Every row gives one point. Each copy is the shape, with its points in the same order, turned, moved and blurred by noise. Is it also mirrored, or only turned?
In the rows, 128 means zero.

Shape (5 x 2):
[[150 132]
 [ 70 140]
 [100 114]
 [157  73]
 [157 148]]
Copy 1 (5 x 2):
[[118 104]
 [198 116]
 [161 135]
 [ 97 159]
 [115  85]]
Copy 1 is: only turned
Copy 2 (5 x 2):
[[136 135]
 [125  64]
 [106 108]
 [ 83 170]
 [156 147]]
Copy 2 is: mirrored
Copy 3 (5 x 2):
[[ 97 136]
 [168 105]
 [130  96]
 [ 60  88]
 [ 95 155]]
Copy 3 is: mirrored

Shape (7 x 3):
[[110  77 103]
 [163 139 111]
 [ 97  46 100]
 [ 98 129 117]
 [156 152 104]
 [111 154 137]
 [146 157 185]]
Copy 1 (7 x 3):
[[156 103 157]
 [ 93 161 148]
 [194  95 169]
 [110  96 129]
 [ 80 152 148]
 [ 91 115 108]
 [106 160  68]]
Copy 1 is: mirrored
Copy 2 (7 x 3):
[[105 137  76]
 [126 161 149]
 [ 85 134  51]
 [153 131 100]
 [151 172 148]
 [161 121 130]
 [149  96 177]]
Copy 2 is: mirrored

Shape (8 x 4):
[[ 94 157  89 150]
 [106  81 161 135]
 [165 115 104  85]
 [145 109 130  70]
 [163 124 134 101]
 [115 126  87 139]
 [ 54 103 166 108]
 [190 168 124 129]]
Copy 1 (8 x 4):
[[141 130  69 151]
 [111 176 134 103]
 [ 84  79 133 125]
 [ 89  99 137  89]
 [115 100 152 113]
 [109 132  88 150]
 [117 177  92  58]
 [148  75 150 157]]
Copy 1 is: only turned
Copy 2 (8 x 4):
[[126  94 149 180]
 [ 85 174  81 155]
 [179 164 127 127]
 [155 189 128 122]
 [156 158 121 110]
 [146 118 128 177]
 [ 58 180 136 165]
 [169  98 126  92]]
Copy 2 is: only turned
Copy 3 (8 x 4):
[[133 200 120 124]
 [166 104 119  85]
 [131 117 122 184]
 [128  99  97 162]
 [110 108 129 156]
 [156 176 133 143]
 [156 126  64  75]
 [ 71 140 165 158]]
Copy 3 is: mirrored

Shape (9 x 6):
[[168 128 110 102 144 130]
 [ 77 118 136 108 154  96]
 [131  94  97 130 100 119]
 [ 89  93 167 101 187 149]
 [ 94 110 101 161  95 124]
 [187  98  97 100 162 108]
 [153 124  89  98  88 135]
 [ 92 130 117 132 193 127]
 [ 79 121 233 140 132 133]]
Copy 1 (9 x 6):
[[ 94  80 148 118 169 130]
 [ 98 122 130 137  74 144]
 [148  89 131  92 129 136]
 [114 115 123 191 121 156]
 [163 122 146  80 103 141]
 [ 96  43 128 106 171 158]
 [141  69 130  81 139  94]
 [ 94 115 172 149 109 163]
 [107 199  76 159 105 139]]
Copy 1 is: only turned
Copy 2 (9 x 6):
[[142 177 131 152 121 145]
 [133  87 124 139 175 113]
 [ 89 161 122 139 147 104]
 [151  81  67 155 153 141]
 [ 60 119 127 134 135 100]
 [149 193 131 126 155 141]
 [ 86 185 131 171 125 109]
 [130  89 136 128 152 167]
 [153  49  54 134  96  78]]
Copy 2 is: mirrored
Copy 3 (9 x 6):
[[143 128 149  99 160 132]
 [125  46 145 147 113 131]
 [148 116 151  95  84 112]
 [124  90 165 199 132 139]
 [152 101 111 113  57 120]
 [138 127 180  85 158 154]
 [163 127 132  80 129  87]
 [150  75 123 167 129 172]
 [ 49  95 115 204 103 102]]
Copy 3 is: mirrored

Shape (13 x 8):
[[163 113 166 101  87 147 117 145]
 [179 180 112 145 128 132 123 155]
 [152 130 121 153 123 136 154 115]
 [205 127 158 136 129 129 131  76]
 [118 124 168 127 120 133 143 133]
 [118 101 164 116 108 126  68 134]
 [106 105  36 110 104 139 143  32]
 [106 215  59  98 119 110 131 143]
 [106 135 158 117 135 132 149 138]
 [113 108 154  95 139 142 145 133]
 [113 161 125 120  97 132 129 129]
 [163 127 149 121 111  86 154 150]
 [129 109 122 111 128 137 133 127]]
Copy 1 (13 x 8):
[[149  95 127  95 109 201 149 110]
 [139  99 160  73 174 127 152 120]
 [121 101 145 125 152 151 127 153]
 [164  91 156 162 169 177 131 111]
 [138 100  98 117 110 152 131 140]
 [122 108 109 105  89 169 108  71]
 [  7 143 140 179 168 182 141 137]
 [ 58 120 120  76 171  91 204 115]
 [132 114  90 114 112 136 142 143]
 [134 137  95 124 101 161 145 138]
 [ 96  93 104  96 139 144 155 124]
 [147  82 154 121 103 137 167 134]
 [112 134 127 119 118 162 141 132]]
Copy 1 is: only turned
Copy 2 (13 x 8):
[[ 98 104 142 147 131 105 184 137]
 [120  96 154 108 163  90  93 133]
 [122 140 131  85 151 110 138 127]
 [104 121 190  85 171 108 178 104]
 [123 141 118 144 140 105 169 106]
 [131 135 160 180 109 128 172 150]
 [167 129 121  39 119 226 156 131]
 [153  66 119 110 119 145  55 106]
 [131 136 108 151 147 120 144 105]
 [115 133 100 151 155 136 167 112]
 [151 100 118 123 117 119 129 117]
 [ 73 127 136 124 120 103 138 103]
 [112 135 126 127 142 141 151 131]]
Copy 2 is: mirrored
Copy 3 (13 x 8):
[[104 122 198 145 153 121 134 141]
 [153 101 123 134 170  80 103 117]
 [144 107 133 149 106 130 104 125]
 [134  50 152 136 139 169  91 114]
 [132 142 168 126 122 143 130 126]
 [ 96 126 157 112 149 145 161 172]
 [ 66 101  50 189  60 142 151 111]
 [125 153  66 146 165  76 170  62]
 [130 160 157 113 117 145 138 113]
 [104 166 158 124 113 160 119 118]
 [131 130 135 134 119 109 167 103]
 [158 139 155 174 151 146 119 113]
 [ 99 133 136 142 122 139 118 137]]
Copy 3 is: mirrored
